Each row is a point. To make a cloud, some directions were put in groups of two or more. Within a group, all points are equally far from the middle, so they leave a hole (a ring in 2 directions, a hollow ball in 3). The other directions are filled evenly. Then the cloud was stretched, turned, moved and blurred a little. Count the holes, and give their numbers of directions, smallest first.

Cloud:
18, -29
42, 0
24, 56
39, -8
-44, 46
7, -34
31, 49
-49, -7
38, -11
2, 65
-22, 62
-24, 62
44, 21
8, -34
-39, -21
Holes: 1 (2)

Cloud (28 x 4):
8, -16, -11, 2
37, 38, 64, 18
29, -18, 17, -40
3, -53, 29, -11
-21, 7, 61, 22
21, 58, 48, 9
-47, 39, 45, -6
-36, 22, 10, -4
-49, 27, 22, -8
18, 22, 6, -23
12, 5, 42, 40
34, -30, 22, -22
-15, 63, 14, 71
-56, -17, 3, 64
-21, 55, -9, -2
36, 40, 45, 6
-47, 1, -28, 1
59, -12, 35, 66
61, 46, 21, -25
-4, 19, -20, 71
70, 26, 62, 16
64, 47, 47, -15
-14, -53, 40, 5
-20, -40, -32, -21
33, -19, -52, 48
-37, -47, 48, -48
14, -24, 1, 79
3, 37, 49, -29
Holes: 0

Cloud, 53 rows:
57, -33, -38, 21, -4, 37
-2, 46, 29, 26, 36, -33
-40, -42, 18, 25, -24, 38
-3, 47, -41, 37, 20, 22
2, -67, 41, -52, 3, -37
30, 37, 2, 38, 28, 30
51, -23, -43, -5, 50, -34
-36, -42, -40, -47, -34, -39
-38, -36, 16, 30, 59, 7
13, -45, -9, -63, 61, -14
54, -2, 3, 27, -40, -29
-32, -47, -6, 36, -23, -48
36, -16, -6, -63, 59, 5
-26, -37, -58, 0, 41, -38
42, -31, 57, -13, -26, -17
47, -35, 48, 6, -25, -23
-15, 42, 47, -26, 19, -43
48, -44, -31, -48, -7, -51
61, 0, -46, 4, -31, 26
12, 46, 22, 29, 44, 2
-36, -17, -52, -30, -54, -25
33, -49, 17, 28, 32, -53
-35, 18, 0, -63, -38, -40
-32, 38, -58, -27, 31, 7
43, -41, -21, 22, 42, -49
-1, -49, -31, 36, 60, -9
33, -64, -35, -48, -36, -10
15, 29, 12, -68, -16, -49
-51, -32, 17, -48, 48, -22
36, 19, -18, -60, -12, -55
-30, -44, 8, 35, 27, 47
42, -35, 56, -23, -31, 0
40, -56, 33, 19, -28, -10
-15, -54, -44, 33, -21, 33
-9, 46, -57, -27, 12, 31
-26, -41, -52, 30, -15, 38
15, -67, 19, -66, -30, 3
-26, -38, -66, -21, 25, 38
-10, -51, -15, -62, 50, -27
13, -49, 18, 28, 46, 43
-49, 9, 30, -4, -28, 45
35, -53, 29, 19, -13, 38
-50, 19, 11, -57, 6, -46
50, -4, -45, -41, 19, 41
54, -13, -40, 19, 55, -3
-30, 11, 18, 31, -43, -38
-53, -33, 22, -50, -45, -1
-36, 27, -5, -52, -22, 49
-25, 34, -58, -32, -7, 40
10, 34, 55, -23, 9, -48
36, -51, -2, -71, -10, -41
43, 14, 16, 31, -20, 37
-35, 8, -66, -18, -21, 38
Holes: 3 (2, 2, 2)

Cloud (71 x 8):
14, 26, -43, -30, -36, -5, -42, 47
10, 6, -19, 57, -61, -7, 35, -10
10, -19, -35, -29, -47, 5, 17, 25
-60, 25, -22, -35, 30, -3, 15, -20
-40, -12, 6, -15, -7, 42, 18, -30
13, 4, -7, -40, -37, -8, -48, 61
52, 17, -42, 25, -36, -44, -45, -20
-62, 9, 13, -2, -39, -2, 2, 32
-20, 53, 30, -17, -32, -20, -67, -38
9, -13, 22, -29, 2, 2, -36, 33
-48, -1, -35, 22, -44, -5, -5, -2
-25, 19, 15, 52, -38, -15, -36, -16
-35, 43, 43, 23, 11, -23, -48, 42
-31, 66, -62, 35, 10, -47, -20, -7
40, 51, 35, -16, 9, 39, -21, -13
-31, 27, -25, -55, 35, -2, -47, 3
48, 48, 6, 9, 12, -32, -15, 5
-22, -6, 16, -39, 16, 18, 34, 27
9, -4, 6, -63, -41, -47, 52, -30
-22, 4, -9, 46, -24, 64, 26, 10
23, 51, -23, -9, 24, 19, -18, 61
26, -9, 25, 53, -36, -4, -60, 13
39, 49, 12, 57, 20, 34, -50, 21
-21, 68, 10, -27, -65, -37, -5, -16
-32, 44, 26, 72, 15, 34, 15, 24
5, 56, -41, -40, 35, 45, -57, 20
-16, 76, 5, 59, 14, -19, -19, 18
-21, 3, 30, 20, -32, -17, 8, -54
-7, 48, 32, 65, -5, 60, 9, 1
38, 63, 26, 12, 25, 9, 28, -50
-4, -16, -6, -13, 20, 15, -41, -34
-2, 10, 2, 52, 24, -57, -51, -29
-39, -24, -43, -19, -48, -27, -17, -5
-60, 49, 38, -8, -1, 35, -8, -42
-1, 16, 47, 38, 36, 42, -40, -10
-30, 37, 28, -13, 9, -63, -39, -28
-30, 60, 19, -15, -29, 0, -73, 27
-43, 74, -26, 15, -24, 17, 25, -33
-9, 21, 70, -5, -45, 16, 12, -19
-46, 70, -43, -2, -40, -1, -57, -5
-41, -30, -3, 13, -3, -28, -47, 28
-8, -18, 29, -14, -35, -19, -15, -37
36, 20, -5, 33, -45, -55, 2, -56
-12, 27, -34, -41, 38, 21, -20, 26
-14, 95, 26, -16, 22, 34, -45, 10
21, 58, 22, 46, 15, -27, 35, -37
-37, 1, -48, 32, 1, -24, 10, 23
29, -11, 8, 21, -28, 16, 29, -37
2, 36, 54, -17, -31, 17, -38, -26
11, 77, -31, 32, 10, 40, -65, 53
-3, 8, 36, 17, 26, -37, 39, -55
-8, 66, -52, 6, 1, -9, 58, -17
19, 33, -7, 62, -37, -15, -9, -12
-31, 84, -15, -48, 5, 56, 33, -12
-42, 38, -21, -33, 4, -36, 6, 34
7, 14, 37, 5, 31, -59, -54, 41
24, -1, 28, -37, -43, -17, -11, -29
2, 70, -42, 22, -71, -17, -30, -43
-43, 6, 28, 53, -5, -12, -4, 18
-17, 73, -22, 22, -68, 1, -6, -28
-13, 73, -56, 11, 13, 32, -35, 10
-39, 21, 31, -24, 40, 32, -59, 51
36, 20, -1, -29, 33, 29, 28, -19
-25, 12, 28, 14, 30, 45, 5, -59
-38, 38, 53, -34, 25, 33, -3, -33
-30, 39, -51, -37, -29, 11, -22, 10
0, 40, 37, 30, -12, -13, -57, -20
17, 2, -18, 33, -31, 51, 16, -19
28, 1, -53, -19, -23, -19, 19, -30
-43, 81, -27, -22, -8, 15, 3, -6
-4, 80, -35, 5, -21, 51, 0, -7
Holes: 1 (4)
